Every row gives one point. Each copy is the shape, with its points in the same order, turned, moved and blurred by noise. Is it also mirrored, or only turned?

Shape (8 x 2)
[[ 22  -5]
 [  1  80]
 [ 41  30]
 [-31 -19]
 [-23  11]
 [-24  47]
 [-45 -37]
 [ 16   3]]
Copy 1 (8 x 2)
[[  1  40]
 [ 67 -19]
 [ 41  40]
 [-35  -2]
 [ -6  -8]
 [ 26 -25]
 [-58  -4]
 [  5  31]]
Copy 1 is: mirrored
Copy 2 (8 x 2)
[[  9  -3]
 [ 47  75]
 [ 49  10]
 [-39  19]
 [-15  37]
 [  6  65]
 [-63  12]
 [  9   3]]
Copy 2 is: only turned
Copy 3 (8 x 2)
[[  0  27]
 [ 62 -32]
 [ 36  28]
 [-39 -14]
 [ -8 -20]
 [ 23 -36]
 [-62 -16]
 [  4  19]]
Copy 3 is: mirrored

Shape (8 x 2)
[[  8  53]
 [ 18  27]
 [ 16  55]
 [ -8   6]
 [  5  34]
 [ 22 -43]
 [-67  39]
 [ 27   0]]
Copy 1 (8 x 2)
[[-48  25]
 [-17  29]
 [-50  36]
 [ -6  -3]
 [-35  15]
 [ 47  21]
 [-42 -52]
 [  9  31]]
Copy 1 is: only turned
Copy 2 (8 x 2)
[[ 36 -41]
 [ 35 -10]
 [ 38 -37]
 [ -7   2]
 [ 28 -30]
 [  5  52]
 [-42 -60]
 [ 34  17]]
Copy 2 is: mirrored
Copy 3 (8 x 2)
[[ 13 -46]
 [ 22 -22]
 [ 21 -46]
 [ -3   0]
 [  8 -30]
 [ 16  52]
 [-63 -43]
 [ 25   8]]
Copy 3 is: mirrored
Copy 4 (8 x 2)
[[-43 -47]
 [ -6 -45]
 [-44 -55]
 [ -7 -22]
 [-23 -35]
 [ 49 -19]
 [-57  27]
 [ 18 -32]]
Copy 4 is: mirrored

Shape (8 x 3)
[[ 14  45 -90]
 [ 42  -3   3]
 [ 38 -11  -2]
 [ 41 -21  -9]
 [ 28 -20  18]
 [ 32  20  13]
 [  5 -12  -8]
 [-56 -11  22]]
Copy 1 (8 x 3)
[[-34  57 -72]
 [ 28 -21 -31]
 [ 41  -8 -27]
 [ 47   3 -28]
 [ 35 -19  -1]
 [  8 -36 -26]
 [ 21  10  -9]
 [-13  15  63]]
Copy 1 is: mirrored
Copy 2 (8 x 3)
[[ 88  74 -51]
 [ 46 -11  19]
 [ 42 -16   2]
 [ 49 -17  -6]
 [ 25 -22   6]
 [ 40   9  21]
 [ 20   2 -16]
 [-46  24 -14]]
Copy 2 is: only turned
Copy 3 (8 x 3)
[[  6  59 -93]
 [ 25 -29 -32]
 [ 15 -32 -36]
 [ 16 -38 -45]
 [ 10 -44 -17]
 [ 34  -8 -16]
 [-13 -20 -28]
 [-52   1  23]]
Copy 3 is: only turned
Copy 4 (8 x 3)
[[-74  59 -30]
 [ -6  27  49]
 [-14  20  47]
 [-22  11  54]
 [  4   4  57]
 [ 13  40  34]
 [-11   0  19]
 [ 37 -33 -19]]
Copy 4 is: mirrored

Shape (9 x 3)
[[ 31  20  12]
 [ 36  -2   4]
 [-18 -27  39]
 [-42 -38  60]
 [-51  15  46]
 [-13  24  53]
 [ 15 -10  -7]
 [ 34  17  54]
 [ 23 -49  -8]]
Copy 1 (9 x 3)
[[ 11  23 -32]
 [ 11  11 -38]
 [ 45 -25   5]
 [ 66 -45  32]
 [ 48   5  44]
 [ 55  26  14]
 [ -3  -9 -24]
 [ 57  28 -30]
 [ -3 -40 -35]]
Copy 1 is: only turned
Copy 2 (9 x 3)
[[ 26  46 -23]
 [ 15  49 -10]
 [ 25  13  39]
 [ 41  -5  70]
 [ 54 -30  22]
 [ 63   3   8]
 [ -4  36  -2]
 [ 62  53  -6]
 [-22  52  29]]
Copy 2 is: mirrored
Copy 3 (9 x 3)
[[ 36  11  34]
 [ 22  27  27]
 [-34 -19  27]
 [-56 -37  30]
 [ -8 -66  23]
 [  7 -43  45]
 [ 11  20   5]
 [ 18  -1  73]
 [-17  42   1]]
Copy 3 is: mirrored

Shape (10 x 4)
[[-20  34 -19 -14]
 [ 11  36 -18 -27]
 [ 53  24  60  29]
 [ 28  34  54   9]
 [ 65  22  34  16]
 [-35 -31  26 -14]
 [  1  22  -5  -8]
 [-47 -40   5 -26]
 [-25  -4 -43  -8]
 [ -1   1  -6 -41]]
Copy 1 (10 x 4)
[[ 18  49 -17  17]
 [ 20  28  -4  43]
 [ 95 -41   0  13]
 [ 85  -7   5  12]
 [ 69 -46  -1  31]
 [ 16  24  30 -43]
 [ 26  22  -9  17]
 [ -8  40  32 -46]
 [-19  35 -17  -5]
 [  4  27  25  16]]
Copy 1 is: mirrored
Copy 2 (10 x 4)
[[ 41 -24  22 -25]
 [ 35  10  28 -26]
 [-30  26  43  52]
 [-18   4  52  25]
 [-12  41  28  38]
 [-30 -42  -7 -38]
 [ 20 -10  17 -14]
 [-19 -48 -21 -57]
 [ 43 -28 -22 -33]
 [  8   3   9 -47]]
Copy 2 is: mirrored
Copy 3 (10 x 4)
[[-32   5 -39  22]
 [-44  18 -11  -1]
 [ 50  48  -3 -40]
 [ 31  53 -10 -15]
 [ 15  29   2 -52]
 [ 17   5  29  56]
 [-18  18 -18   4]
 [  0  -5  32  66]
 [-36 -28 -12  28]
 [-33  18  14  20]]
Copy 3 is: only turned
Copy 4 (10 x 4)
[[ 12  32  16  21]
 [ 37  35   4  11]
 [ 65 -68  15  -5]
 [ 51 -42  27  -9]
 [ 74 -47  -6  -1]
 [-33 -11  -1 -33]
 [ 21  12   4  11]
 [-45  13 -12 -29]
 [-17  32 -21  27]
 [ 14  27 -10 -20]]
Copy 4 is: only turned

Shape (8 x 4)
[[-26  23  68  39]
 [-11   2   0  12]
 [-23   2 -17  15]
 [ 79   1 -36 -43]
 [  1  17 -41  12]
 [ -7 -32 -40  41]
 [  7   9  -4  34]
 [  6   9  26 -17]]
Copy 1 (8 x 4)
[[-42  76   7 -23]
 [ -9  20  13   9]
 [ -5  19  28  28]
 [ 47 -49 -47 -10]
 [ 17  16   0  45]
 [ 35  15  51  27]
 [ 15  33   9   8]
 [-31   7 -14 -16]]
Copy 1 is: only turned
Copy 2 (8 x 4)
[[-33 -14 -50  50]
 [  1 -12 -13 -15]
 [  2 -24 -17 -33]
 [ 69  34  59 -22]
 [ 26 -34   8 -35]
 [-21 -36  22 -50]
 [ -1 -30   5  -3]
 [ 17  20 -20   8]]
Copy 2 is: only turned
Copy 3 (8 x 4)
[[-29  38 -48  42]
 [ -9  -6  -1  14]
 [ 14 -26   3  16]
 [-18 -18  88 -47]
 [ 21 -24  39  23]
 [ 61  -7   7  -1]
 [ 12  13  10  22]
 [-41   0   2  -6]]
Copy 3 is: mirrored
Copy 4 (8 x 4)
[[ 29   2  16  95]
 [ 30 -12   1  14]
 [ 45 -10  -9   7]
 [-33 -40  32 -63]
 [ 46   1  13 -25]
 [ 75 -45   0 -14]
 [ 39 -19  25  15]
 [-11 -15   1  21]]
Copy 4 is: only turned
